Every row gives one point. The points of each table are mixes of a few directions, plus a little noise. How many directions does each table use, and how many do they share? Where both have some left over, give the other angles between the two spaces (their principal angles), to ten degrees, smallest first.

First, 4 rows:
[[ 10 -65]
 [-11  72]
 [ -3  20]
 [  4 -27]]
Second:
[[  5  13]
 [ 34  85]
 [-22 -56]
 [-11 -27]
 [ -6 -14]]
Directions: first 1, second 1, shared 0; angles 30

First:
[[ -4 -92 -39 -73]
 [  0   1   0   0]
 [  2  28  12  23]
 [  4  86  37  68]
 [  0   5   3   4]
 [ -1 -29 -13 -24]]
Second, 5 rows:
[[ -2 -48 -21 -38]
 [  2  58  25  46]
 [ -3 -74 -32 -59]
 [  3  59  25  47]
 [  0   5   2   4]]
Directions: first 1, second 1, shared 1

First:
[[  4   7   4 -23  -4  27  -5  -2  -4]
 [ 46  43 -11 -26  -3  22  -4  -3  -6]
 [-88 -76  28  14  -1   1   1   2   5]
 [ -2  -7  -6  29   5 -35   6   2   5]
 [ 29  36   6 -69 -11  78 -15  -6 -12]
 [ 38  27 -20  29   6 -43   8   2   3]
 [-52 -50  10  37   5 -35   7   4   8]
 [ 12   8  -8  13   3 -18   3   1   2]
 [ 13  12  -3  -5  -1   3  -1   0  -1]]
Second (10 x 9):
[[-13   4  -1  32 -13  -2   2  -1  12]
 [-30 -23  27 -35  45 -24  14  26  14]
 [ 13 -16 -24  -6  40  17 -27  -4  -3]
 [-17 -32  17 -32 -13  -6  10   2  -2]
 [-18  48  16  37  13  11   1   3 -17]
 [ 30  42   4  27 -95 -37  40  -4  23]
 [-12 -32  -3  -4 -33  17  -7 -16  -9]
 [-24   0  11   9  29   0  -1  10   3]
 [ 56  39 -26  -8  56 -19  -7  14  14]
 [ 15 -30 -21 -20 -30  42 -26 -32 -35]]
Directions: first 2, second 5, shared 1; angles 40

First, 9 rows:
[[-22  14  -4   1   3  15  11   1  14  30   9 -18  -2 -15]
 [ 28 -15 -12   8 -18 -23 -19   5  13  -5  -9 -21 -24  10]
 [-50   1  14   1   9  27  12  11  -4  -1   0  18  16  -5]
 [-11 -32 -22   3 -45 -14  17  -2 -25   6  22  17  19  59]
 [-10 -11  -3  19 -15   2 -10  25  21   9  -7 -18 -19   0]
 [-37  10  11 -20  30  15   4 -15  -9  -4 -14   4   5 -21]
 [ 46  -1  -1   6   9 -15 -17   3 -21   4  -3   8  -5  -3]
 [-39   3   7 -24  26   8   4 -20 -14  -9 -15   5   5 -11]
 [ 95  31   9   4   0 -14  -2 -10  25 -31  17   6   8 -15]]
Second, 10 rows:
[[-23   8  17  12 -10   7 -10  -1 -24   2  -9 -39   4   8]
 [-25   2   3   5  -8   9   2   5  13   3  -3 -20  -4  -2]
 [ -1  -9 -15 -10   0   4  17  10  66 -17   5  33 -12 -13]
 [  6  -4  -7  -6  11  -5  -1  -4 -17  13   2  13   1   0]
 [-32 -33 -21 -35  38   0  11  -3   3  -4 -11  74  -7  -9]
 [-34   2  28   7  -5   7 -15  -4 -39 -21 -20 -28  11  13]
 [-26   4   2   6   2   4  -7  -4 -38  33  -4 -31   1   4]
 [ 55  -7 -29 -15  13 -15  14   1  37   2  20  57  -7 -11]
 [ 34  21  16  21 -22  -4  -9   0  -9  -6   7 -39   8   8]
 [ 47  18   5  16 -18  -7  -3   1   8  -4  13 -21   4   3]]
Directions: first 6, second 4, shared 3; angles 80
